Each row is a point. To make a cloud, some directions were put in groups of two or more. Within a group, all points are equally far from the middle, so they leave a hole (a ring in 2 directions, a hollow ball in 3). The other directions are filled evenly. Then the cloud was stretched, turned, moved and blurred a little. How many holes are there, and how many directions does each take, smallest first?
In the rows, 128 means zero.

Cloud (19 x 3)
[[136 115 156]
 [180  97 101]
 [124 130 162]
 [103  90 114]
 [153 155 136]
 [180  97 146]
 [100 144 136]
 [171 115 198]
 [157 137 122]
 [182 125  57]
 [160 150 179]
 [101  63 118]
 [172  77 121]
 [124 151 186]
 [ 96 127  69]
 [130 156 152]
 [158 137 125]
 [175 160  59]
 [173  71 132]]
Holes: 0

Cloud (26 x 4)
[[166 152  90 174]
 [ 95 114 173 115]
 [193  82 105 150]
 [179 146 165 111]
 [157 164  77 148]
 [176 146  93 175]
 [114 127 175 170]
 [200  99 135 147]
 [101 106  81 154]
 [106 104 113  84]
 [115 137 181 165]
 [123  96  79  94]
 [161  72  74 140]
 [173 143  72 110]
 [168 124 144  81]
 [163  65 128 147]
 [161 168 163 111]
 [189  79 126 145]
 [132 147 175 175]
 [176 154 172 133]
 [147 109  95  76]
 [102 106 175 119]
 [111 166  89 147]
 [ 97 127  84 155]
 [153 159  83 167]
 [ 95 159 172 124]]
Holes: 2 (2, 2)

Cloud (56 x 6)
[[160 159 174 181  95 118]
 [136 134 164 169  66 129]
 [140 129 161 181 161  79]
 [ 80 112  91 136 135 150]
 [163  83 161 115  67 106]
 [137 148  99  90 103 172]
 [154 173 134 113 176 132]
 [153 102  53 116  97  82]
 [ 93 155 168 103 104 142]
 [164 189 132 123  99  47]
 [102  68  83 155 139 130]
 [217 115 139 146 116 107]
 [191 168 135  91 128  91]
 [122  77 101 143 168  80]
 [194  81 128 168 130 109]
 [155 152 184  91 142 106]
 [127  93 127  73 136  74]
 [ 81  79 140 122 134 139]
 [110 148 114 132 121 180]
 [134  80 156  88 142 143]
 [ 84 103  95 128 136 158]
 [166 151  65 104 105  86]
 [118 186 116  97  69  86]
 [115  76 109 134 167  77]
 [101  74  82 167 109 124]
 [122 101 124 113  45  75]
 [ 81 157 154 149 121 139]
 [170 147  67 154  98  83]
 [151 114  98 113 130 190]
 [111 162 126 195 104 108]
 [112 203 126  93 111 111]
 [143  82  71 169  99 134]
 [128  78 161  96 143 144]
 [ 87 140 124  82  99 147]
 [137  75 108 120 132 183]
 [124  60 156 157 125 133]
 [118 131 192 159 116 134]
 [193 140  97 135 103 159]
 [114 175  89 170 100  64]
 [157 186 132 114 150 154]
 [206 107 108 165 125 116]
 [100 107 146 134  97 172]
 [ 87 132  90  77 112 133]
 [173  91 124 168 166 134]
 [ 84  71 109 113 150 109]
 [122 117 165 118  74 161]
 [136 148 150 186 145  55]
 [165 117 128 104 122  39]
 [103 119 135  83  67  71]
 [116 127  59 164 141  99]
 [207 108 149 116 134 139]
 [126 119 122  85  51 130]
 [201 155 174 125 120 123]
 [177 160 120 175 114  54]
 [ 88 182 160 146 144  92]
 [104 122  72 176  97 108]]
Holes: 2 (3, 3)

Cloud (75 x 8)
[[134 118 196 108 103  95 186 119]
 [ 81 118 142 136  92 112  97 143]
 [143 145 132 114 108 104 137 188]
 [157 158 123 149  91  68 140 101]
 [139  80 142 143 143  71  80  69]
 [190 151 127 101 160 159 167  88]
 [120 172 218 182 121 111 173 126]
 [144 115 128 146  99 119 181 147]
 [115 179 120 102 126 135 174 127]
 [185 151  46 109 110 169  81 153]
 [134 119 128 104 190 120 129  33]
 [ 86 198 115 120 165 104 131 125]
 [123  60 156  95 124  90 170 113]
 [146 124  69  97 102 137 164  92]
 [127  99 137 113  50 125  99 168]
 [156  92 146 136 168 107 146  73]
 [ 89 158 147 116 135 129 195 178]
 [126 163  94 174 117 121  84 137]
 [107 102  96 109 111  84 117 120]
 [123 125 143 119 124 193  99  61]
 [ 56 139 100  98 110 160 129 137]
 [ 90  98 110 139  98  75 138 199]
 [117 143  67 212 137 157 144 111]
 [ 75 120 144  99 131 109 122  95]
 [133 171 140 167 140 171 114  92]
 [ 84 130 112 164 127  92 101  54]
 [125 166 140 193 120 153 185 135]
 [152 124 118 148 185 203 122 104]
 [134 117  82 224 156 162 100 149]
 [ 83  90 120 194 150 133 170 155]
 [ 62 139 183 162 135 101 164  66]
 [178 161  96 192 112 155  95 157]
 [111  96  99 141 185  83 168 159]
 [137 130 145 137 154 136 173 173]
 [165 145 137 115 130 197 151  40]
 [114  79  65 142 111 147 137  86]
 [ 96  91  82 218 153 154 106 150]
 [107  95 171 116 111  87 174 145]
 [114 138 123 111  96 134 139  86]
 [126  94 171 106 110 118 176 130]
 [143 227  98 149 141 152  72 118]
 [ 33 150 130 144  91 133 133 111]
 [158  65 172 176  96 144 129 156]
 [ 79 129 106  66 136  96 125 137]
 [ 99 116 109 156 157  95 104 111]
 [185 130 119 156  83 131  97 220]
 [131 109 186  76 112 172 177 103]
 [113 161 186 137  63  91  76 142]
 [160 193  55 141 136 181  91 152]
 [ 83 169  83 101 138 150 175 116]
 [110 219 153 128 131  96  97 155]
 [110  52  94 182 141 133 132  63]
 [137 183 127 209 125 143 122 119]
 [101 105  86 160  67  72 137 114]
 [ 93  81 133 127  60  73 170 121]
 [164 100 139  88  96 169 120 142]
 [140 111  74 163  87 100 168 103]
 [175 149 154 136 170 114 138 149]
 [133 184  61 113 157 179 120 142]
 [163  88 169 183  78 111 144 184]
 [183 132 104 123 113 107 166 109]
 [134 129  60 143  91 135 132 130]
 [111 145  82 106 112 122 187 121]
 [109 195 159 117 113 129 161 164]
 [101  66 173 123 160 131 148 116]
 [177  87 187 170 137 121 162 188]
 [138 165 121  94 129 114 139 135]
 [140 152 147 191  79 143 108 146]
 [ 97 112 172 139  55 143 157 111]
 [118 161 179 157 146 119  94  94]
 [194 139 120 104 108 135 116 116]
 [110 180 135  90 102 114 179 144]
 [129 124 103 161 107  80 147 161]
 [ 84 110 124 186 111 170 187 169]
 [201  87 115 109 145 125  88 101]]
Holes: 0

Cloud (99 x 9)
[[105 154  96 113  96 120  88 180 166]
 [146  63 149 123  61 181 152 188  97]
 [149 132 113  97 105  96 174  99 149]
 [173 105 160 119 169 133 155 111  45]
 [124  92 172 121  83 116  76 120 109]
 [104 147 130 119  73 179  58 169  93]
 [111 193 100 102 125  88 115 138  87]
 [164  79 170  90 107 136 140 186 139]
 [153 169 131 158 121 118 107  97 118]
 [128  70  88  98 161 114 109 120 173]
 [161  98 142 115  65 170 132 226  76]
 [179 157 137 150 137 112 139 129 150]
 [166 172 127 123  59 126 102  99 126]
 [145  91  84 101 130 104 152 212 102]
 [189  62 165 116 159 126 125 165 133]
 [127 108 147 118  77  58 141 117 182]
 [151 167 159 108 117 135 112 197 115]
 [142 109 185 103  63  83 173 166  72]
 [ 91 111 106 101  57 173  75 172  86]
 [142 100  55 146 122 166  90 158 134]
 [148 125  89 152 132 110  59 151 198]
 [149 131  87  83  92 149 115 201 147]
 [179 137 168 121 105 131 126 174 127]
 [153 158 110 121  42 123 102 118 151]
 [129 165 177  96 102 100  88 159 104]
 [118 130 102  94 139 206 107 123 113]
 [134 126  76  86 124 181 172 116 128]
 [109 112 161 159 116 155 173  94  94]
 [118 157 173 141  90 119 125 118  69]
 [152 133 130 139  22 128  92 150 171]
 [181 109  68 114 145 124 117 172 121]
 [163  89 170 122  88  73 172 163 134]
 [127 157 121 149 145  56 156 105  92]
 [137 105 117 101 125 184 176 214 126]
 [187  71 163 106 125 143 117 174 144]
 [143  72  67 142  81 164 183 173 120]
 [108 109  73 138 133 158 192  91  80]
 [ 99  65 143 114 149 114 128 198 119]
 [184 127 167 120 125  97 144 136 130]
 [ 84  95 112 109 120 175 161 159 104]
 [124 209 141  89 131 133  75 135  99]
 [133 178 153 103 186 118  92 161 155]
 [184 108 127 149 109  77 144 191 140]
 [119 126 155 164 122 160 124 174  85]
 [129 109 138 169 138 173 123 203  63]
 [124 111 139 172 112 204 179 100  96]
 [115 113 193 128  94  81 150 130 139]
 [185  87 132 129 157 124 164  99 104]
 [124  91  86  90 100 149 159 188 109]
 [138 180  96  90 103  77  76 126 125]
 [134 147 138 179 105 185 150 114 165]
 [ 99 149  95 130 148 128 131 152 177]
 [ 96 123  77 150 146 146 148 146 132]
 [124 113  79 126 156 196 151 184  94]
 [123 122  87 104 167 149  69 131 149]
 [156 175 158 147 134 157 153 203  97]
 [108 117 176 153  58 120 161 164 125]
 [178 115 105 162  94 105 128 214 181]
 [109 162 134  65  67 117 129 169 105]
 [151 107 134 149 125 150 150  85  39]
 [ 98 133  81 149 178 154 150 158 125]
 [149 130  62 110 130 150 144 134  58]
 [145  79 144 154 142 101 114 108 126]
 [164  83  95 150  91 186 129 115 130]
 [112  93 137  60 141 145  96 109 134]
 [153 109  86  96 166 107 168 102  96]
 [154  97  93  90 101 185  63 208 128]
 [166 112 111 118  70 111 143 152 177]
 [187 160 153 155 111 113 122 191  69]
 [179 156 139 142  62 110  72 154 120]
 [154 139 155 147  44 150 141 178 133]
 [123 174 144  95 152 137 185 170 107]
 [122 167  64 147 166 178  90 151 101]
 [100  94 140  77 123 154 118 122 110]
 [161 153 152  74 168 128 142 141  58]
 [196  68 125 146 125 112  40 151 109]
 [155  97  96  78  85 113 141 101 144]
 [100 118 109 140 108  34 129 134  80]
 [ 88 105  95 135 111 110 148 121 156]
 [106 134 181 121  75 134 162 183 141]
 [135 141  86 155  78 140  70 122 144]
 [196  78  91 142  61 151 106 184 128]
 [142  61 115 141  96  86 141 122  51]
 [100 100 102 141  56 105 118 123 147]
 [132  79 113 141 135  80  94 120 183]
 [141 127 148 159 123 192  86 153 130]
 [174 128 101 140  95  68 119 192 119]
 [117 104  76 143 123 164 155  93 126]
 [128 158 141  45  62  90  76 167  91]
 [121 184 136  85  90 155  86 166 150]
 [179 133 150 112  73 196 150 116 137]
 [153 106 118 187 103 163  98 149 118]
 [122 120 151 192 118 184 156 183 119]
 [111 138  92 124  89 114 115 175 194]
 [165 134 152 117 138 190 176 190 130]
 [182 132 169 119 130  92 132 194  56]
 [186  88 152 122 175 146  82  79 145]
 [143  97 158 128 133 149 139  87  67]
 [122 113  96 135 161 202 132 192 107]]
Holes: 2 (2, 2)

Cloud (107 x 9)
[[134 139 155 147 109 134 166  96 149]
 [104 126 113 145 108 106 136 162  99]
 [116 123 133 193 159  61 114 138 126]
 [137 110 145 134 120 120 236 112 158]
 [122 149 192 185  68 177 133  64 144]
 [128 148 133 136 106 100 101  92 173]
 [107 125 158 184  75  93  68 120 164]
 [139 133 166 159 131  88  97  56 145]
 [114  94  92 178 115 121 142 153 130]
 [163 139 147 132  82 122 178 133 170]
 [114 113 174 189 142  88  83 178 170]
 [168 165 143 160  77 146 145 146  68]
 [ 92 110 141 141  68 110 190  71 133]
 [137 142 145 137 104  61 124 155 188]
 [115 139 113 127 174 104  74 151 147]
 [102 138 151 157  93 127  58  83 127]
 [185 107 116 139 128 153 109 125 165]
 [183 140 118  99 139 169 148  55 100]
 [111 103 117 171 107 116 145 127  64]
 [158 127 142  99  70 155 127  68 191]
 [120 146 131 147 165 151 179  60 193]
 [193 130  89 180 116 105 119 130 142]
 [146 183 158 135  78  74 130 125  80]
 [110 116 133  93 129 129 166  90 146]
 [124 108 149 142  87 122 158  95  32]
 [102  68 196 139  95 153 153  92 128]
 [101  66 114 157 125 118 166  80 138]
 [124  48 145 122 134 109 181 105 186]
 [113  92 157 125  86 100  62 112 183]
 [173 189 175 133 104 114 116 117  23]
 [152 114 168 111 141 130 156 122 220]
 [121  99 223 153 103 129  69 161 187]
 [135 123 182 156 154 106  50 155 137]
 [139 199 130 178 133 136  79 102  72]
 [112 110  81 121 136 105 124 203 108]
 [200 180 163 122  69 122 119  40 115]
 [152  93 126 175 156 112 123 129 110]
 [140 138 112 153 138  86 178 151 134]
 [102 113 169  93 138 132  95 151 112]
 [ 84 120 176 111 129 173  78  99 111]
 [166 159 158  88  89 159 118  85 137]
 [110 184 150 215 146  97  99 156 120]
 [102 169 148 141 144 174 104  80  82]
 [141 110 129 218 133  71 169  83 103]
 [129  97 137 151 135 121 108 153 139]
 [114  63 166 122 113 125 145  99 162]
 [166  89 119  79 162 129 102 150 187]
 [137 156 195 144 156 129 105 109  92]
 [168  92 203 162 168  91 128 107 151]
 [160 155 154 148  94 126 144 125  99]
 [110 109 118 171  91 156 154  95 172]
 [129 129 149 136 134  97 206 123 185]
 [146 167 144 164 168 123 130 106 160]
 [ 99 141 130 123  93 100 130  88  73]
 [148 164 121 179  91  80 193  77 109]
 [153  77 147 133 111 172 134  47 226]
 [107 165 173 148 172  74 139 125  77]
 [123 112 141 125 117 202 109  47 103]
 [200 137 134 150 149  99 101  98 231]
 [132 158 128 125 141 177 107  64 103]
 [133 181 155 126 104 133 156  73  34]
 [ 86  89 156 162 189 100 143 144 121]
 [153 124 206 132 126 133 108  32 180]
 [163 131 171 111 114  85  62  84  82]
 [116 170 146 135 159 147 129 106 109]
 [142 156 135  90  87 132 159  49 112]
 [123 117 124 116 155 156  85 172 177]
 [191 145 145  92 171 121 125 176 132]
 [113  88  94 121 141 118  95 100  93]
 [141 184 167 167 128 120  77 159  62]
 [133  70 174  91 158 116 148 146 125]
 [174  93 150  91 161  88 128 117 126]
 [171 199 132 100 118  90  66 143  84]
 [167 175 117 148 136 104 175  87 168]
 [ 97 135 144 179 104 168 144  89 126]
 [114 147 133 105  86 113 114 148 129]
 [132 134 172 172  98  95 119  81  94]
 [102 131 179 192  72 134  63 153  68]
 [186 140 182 149  93 120 153 112 124]
 [142 175 172 165 117 132 107 133 117]
 [ 66  95 171 194 121 110 115 122 101]
 [100 108 162 129 139 140  86  62 100]
 [135 182 119 152 114  78 147  91 159]
 [133 109 151 153  83 150 159 120 130]
 [165 162 171 117 185 132  81  68 151]
 [201 168 146 135 123 125 109 118 138]
 [ 99  92 135 130 143 164 125  78 123]
 [129 120 174 116 117 164  90 103 196]
 [ 79 174 154 184 123 118 109 149 125]
 [144 183 133 134 121 112  59 145  98]
 [125 128 149 210 103  66  90 147 161]
 [ 89 102 171 164 146  96 114  77 119]
 [151  83 133 121 165  66 143  98 204]
 [159 147 170 138 166 180 120  65 129]
 [ 92 174 156 166 159  83  81 172 146]
 [ 98 136 115  83  94  94 102 148 102]
 [102 170 143 138  82 209  81  72 113]
 [113 180 139 122 180  88  93  78  93]
 [173  87 156 122  92 158 140 164 122]
 [193 182 156 123 164 128  72 106 161]
 [167  86 151 154 134 185 176  68 209]
 [124 150 118 175 131  86 128  58 118]
 [125 116 171 123 151 109 129 180 147]
 [ 92 163 137 200  84  96  88 128  94]
 [138 185 137 118 104  69  64 134  98]
 [137  98 102 141 126 115 116 142 201]
 [145  85 151 135  88 137 119 139 205]]
Holes: 0

Cloud (91 x 9)
[[140  93 143 100  72 102 195 125 127]
 [100 134 157  75 124 149 165 182 145]
 [ 74  67 116 200 172  95 139 139 201]
 [142  67 134 185  49  89 149 145 139]
 [ 58 124 187 142 176  95  93 103 140]
 [128 139 164 127 144 133  63  89 107]
 [ 79 145 196 104 153 157 102 100 185]
 [ 98 111 221 115 131 157 167 137 116]
 [ 82 127 145 102 139 107 187 111 180]
 [ 94  92 185 125  88 150 157 170 135]
 [115 106 167 124 171 182  93 140 135]
 [ 71 122 181  92 190 151  90 134 173]
 [150 151 113 125 179  84 134  78 148]
 [132  91 122 117  98  81 175 181  97]
 [111  84  99 145 112 146 106  54 168]
 [ 99  69 132 139 147  92 112 177 144]
 [152  79 123 123 127 152 145  67  96]
 [181 179 103 120 148 139 153 165 138]
 [ 59  93 166 150 142  97 146  80 140]
 [ 87 165 206 158 103  81 151 138 117]
 [191 138 163  91 160 134 154 112 131]
 [100 150 178 130 158 123  91 189 145]
 [149  89 178 172 144  81 116  89 150]
 [ 96  95 117 172 148 184 119 164 190]
 [109 108 144 180  63  95 155 127 168]
 [ 86 122 176 162 157  79 187 124 159]
 [122 141 137 188  59 133 101 102 102]
 [122  81 144 183 168  80 118 108 187]
 [ 75 133 127 151 133  66 158 115 166]
 [125 137 148  89 177 193  99  97 138]
 [111 153 157 118 206 123 113  79 138]
 [141  81 110 122  82  98 127 150  74]
 [ 77 127 118  66  91 159 107  95 114]
 [ 74 115 172 163 185 103  89 116 117]
 [156 130 175 158  83 115 105  65 137]
 [108 165 181 155 145 172  73 120 112]
 [147 127 112 116  72 162 153 161  69]
 [109 129 155 116 176  81 200 126 165]
 [136  74 135 162 162 136  84 133 187]
 [131 150 133 100 158 197 159  72 120]
 [129 104 144 158 137 102  82 129  80]
 [ 56 124 178 118 148 207 101 145 153]
 [ 82 173 165 133 146  90  96 152 152]
 [145  76  92 158  99 137  76 132 175]
 [ 84 166 146 110 116  97 113  91 133]
 [ 86 119  89 176 158 123 170 106 144]
 [113 128 158  52 116 119 107 128 131]
 [ 83 184 125 114 138 194 120 117 111]
 [131  70  55 117 129 151 120 106 165]
 [ 97  59 144 152 132 185 103 121 116]
 [137 190 165 143  93 154 102 127  99]
 [116 178 144  94 138 139 134  76 181]
 [144 126 167 130 150 109 208 175 144]
 [177  93 153 149 141 126 141 174 120]
 [106 168 160 133 165 119 166 147 204]
 [ 31 112 194 125 111 172 108 111 147]
 [ 70 111 156 122 133 184 133 139  92]
 [ 98 148 118 159 105 157 145 174 173]
 [180 154 124  98  65 114 180 103 141]
 [ 67  84 140 108 140 138 152 171 157]
 [129 106 171 128  98 182 153  86  57]
 [137 181 140 123 147 136 144 121 198]
 [160 174 116 159 125 145 162 136  94]
 [125  81 160 164 131  86 193 102 117]
 [133 165 134 139 112 118  96  67 137]
 [170 199 140 111 122 102 163 156 161]
 [110  88 155 109  96 117  99  88 168]
 [153 125 128 124  75 169 159 147 147]
 [131 121 111 110 111 129 171 146  40]
 [123 128  86  74 106 120 132 122 203]
 [ 71  72  90 177 125  80  96 160 192]
 [125  58 154 172 126 135 160  99 122]
 [131 142 163 143 116 113 198 197 137]
 [123 141 183 114 139 150 211 112 121]
 [ 54  57 131 164 125 191  83  72 143]
 [178 175 188 131 104 112 171 139 155]
 [ 99 108 151 171 160 115  64  90 112]
 [ 91 119 103 122 141  96 113  68 107]
 [128  95  96  96 127  75 123 161 157]
 [109 108 108  87  98 168 108  52 130]
 [107 164 118  62 130 148  78 152 162]
 [126 147 134  64  64 155 129 152 110]
 [ 65  77 162 124 153 130 136 175 161]
 [127 140 100 104  85 129 127 146 196]
 [ 67  66 161 119 117 126 141 100 141]
 [ 69  79 102 114 141 196 109  83 120]
 [ 88 159 208  98 139 106 137 136  94]
 [116  85 104 116 189 161 160 108 154]
 [166 135 186 147  95 174 127  69  82]
 [ 98  92 118 183 123  69 158 164 147]
 [115  96  88 102 175  89 182 160 166]]
Holes: 2 (3, 4)

Cloud (100 x 9)
[[ 87 100 131 147 167  90 101 159  74]
 [ 98 104 122  81 130 112 191 111 110]
 [ 94 198 104  55 138 116  93 120 183]
 [147 101 139 114 105  98 109  58  78]
 [113 127 166 108 160 168 135 138 165]
 [102 205 118  82 152 102 158 188 150]
 [167 159  62 117  96 120 138 119 118]
 [ 97  72 149 131  63  92 139 127 144]
 [174 190  88  68 180 148 137 122 145]
 [168 108 116 132  79 145  95  99 103]
 [171  92 104 166 104 112 145 167 166]
 [165 119 130 119 113 145 121 197  69]
 [153 111 117 139 156  84 100 219  94]
 [194  92 141 149 131 127 168 176 143]
 [112 128 153 124 152 154 170 186  84]
 [117 128 126  76  79  45 155 135 138]
 [189 158 111  86  87 153 136 158 136]
 [166 139  85  77  98  99 110 113 208]
 [146 107 144  49 137 129 153 106  83]
 [120  70 108 135 159  97 101 194 113]
 [110 106 166  53 144 104 101 147 127]
 [ 98 176 153  72  86  69 138  92 161]
 [117 131 140 172 107  81 167 218 105]
 [165 118  95 145 168 117  81 193 164]
 [103 143  79  97 165  96 135  84 123]
 [114 137  82 162 137 170 100 123 136]
 [193  92 116  84 163 165 142 141 128]
 [130  94 119  59  82 145 108 105 200]
 [171 101 107 124  88 113 154 121 199]
 [ 76 142 116 159 143  80 103 131 148]
 [157 140 164  77 175  77  87 141  98]
 [156 104 155  80 173 129  96  94 148]
 [116 115 126  98  75  35 128 129 115]
 [196 136  75  65 145 131 117  86 150]
 [119 127 169 116 136  88  69 177  80]
 [ 93 109 134  87 107 101 101  61  98]
 [ 84 135 122  51  89 126 161 149 148]
 [147 125  97  96 124  96 175 164 201]
 [ 80 128 132 121 125  95  66 175  70]
 [172  97 136 170  96 144 124 134  84]
 [ 75 169 162 122 102  79 108 191 119]
 [172 161 106  81 137 105 164 189 180]
 [111 118 125  79  73 118 199 127 157]
 [141 206 122 118  91 129 110 157 188]
 [129  83 155 126 143  94  99 208 100]
 [ 69 107 138 113  90 117 145  86  93]
 [141 169 197 123 119  97 141 167 134]
 [146 118 173 161 141  85 200 157  79]
 [ 70 146 163 156  90 136 151 143  98]
 [128 131  83 120 108  94  65 100 164]
 [168 143 121  82  83 145  90 172 184]
 [105 162 140 163 144 163 121 159 181]
 [151 128 110 166 112 112 149 132 203]
 [136 206 115 129 135 136 111 114  89]
 [106  69 143 148 148 108 121 140  60]
 [182 177  81  98 106 129  93 160 127]
 [132  97 140 175  71 108 151 197 125]
 [102 116 162 147  94 130  71 147 129]
 [ 88  92  81 105  86 133  92 154  98]
 [133 156 101  49 143 106  72  68 137]
 [205  98 111  73 109 133 153 107 143]
 [141  93 115 164  99 155 166 135  77]
 [110 165  78  89 144 101 178 120 182]
 [150 124 101  78 168  77 161 110  81]
 [ 90 118 158 152 121 136  77 137 111]
 [166 134 154 163 100 116  89 133 103]
 [ 83 176  97  86 110  91  56 137 143]
 [147 119  96 130  67 117 171 144  88]
 [108 200  77  67 139 126 123 139 107]
 [144  99 163  83 169 102 103 163  79]
 [141  73 141 113  87 108  95  74 105]
 [126 165 143  93  55 154 167 121 161]
 [138 164 138 109 111 129  50 145 161]
 [ 77 114 168 158 146 105 148 130 129]
 [107 159 111 170 159 169 114 138 146]
 [178 186  84 119 126 138 100 167 114]
 [181 148 190 121 141 106 133 152  99]
 [128 145 164  88 133  69  86 191 103]
 [122 198 127  93 200 122 130 140 108]
 [ 87 199  74  71 114 116 129 120 168]
 [150 216 100  82 144 156 126 113 135]
 [106 120 116 136 109 150 157  80 187]
 [125 163 132 100  94 141 145  58 101]
 [126 200 157 132  92 137 131 148 168]
 [145 138 148 130 126 112 176  96 205]
 [123 127 145  88 117 116 173  51  94]
 [125 161 114 182 133 127 131 174 197]
 [140 145  81  49 148 176 105 108 184]
 [147 104 162 178 116 115 193 152  73]
 [200 134 102  70 174 143  89 126 166]
 [153  97 153  53 143 129 141  93  90]
 [128 156 102  42 137  80  61 147 112]
 [172 155 139  81 130 146 186  67 151]
 [ 95 101 148  92 145 116 191 123 124]
 [142 123 108  79  87 167  57 148 164]
 [162 168  74 134 124 149 110 175  97]
 [107 145 146 147 130 178 111 131 105]
 [110 156 139  87  84  83  63  98 140]
 [155 103 127  69  92 150  75 173 128]
 [101 159 139 111 104 144 108  87  81]]
Holes: 3 (3, 3, 3)
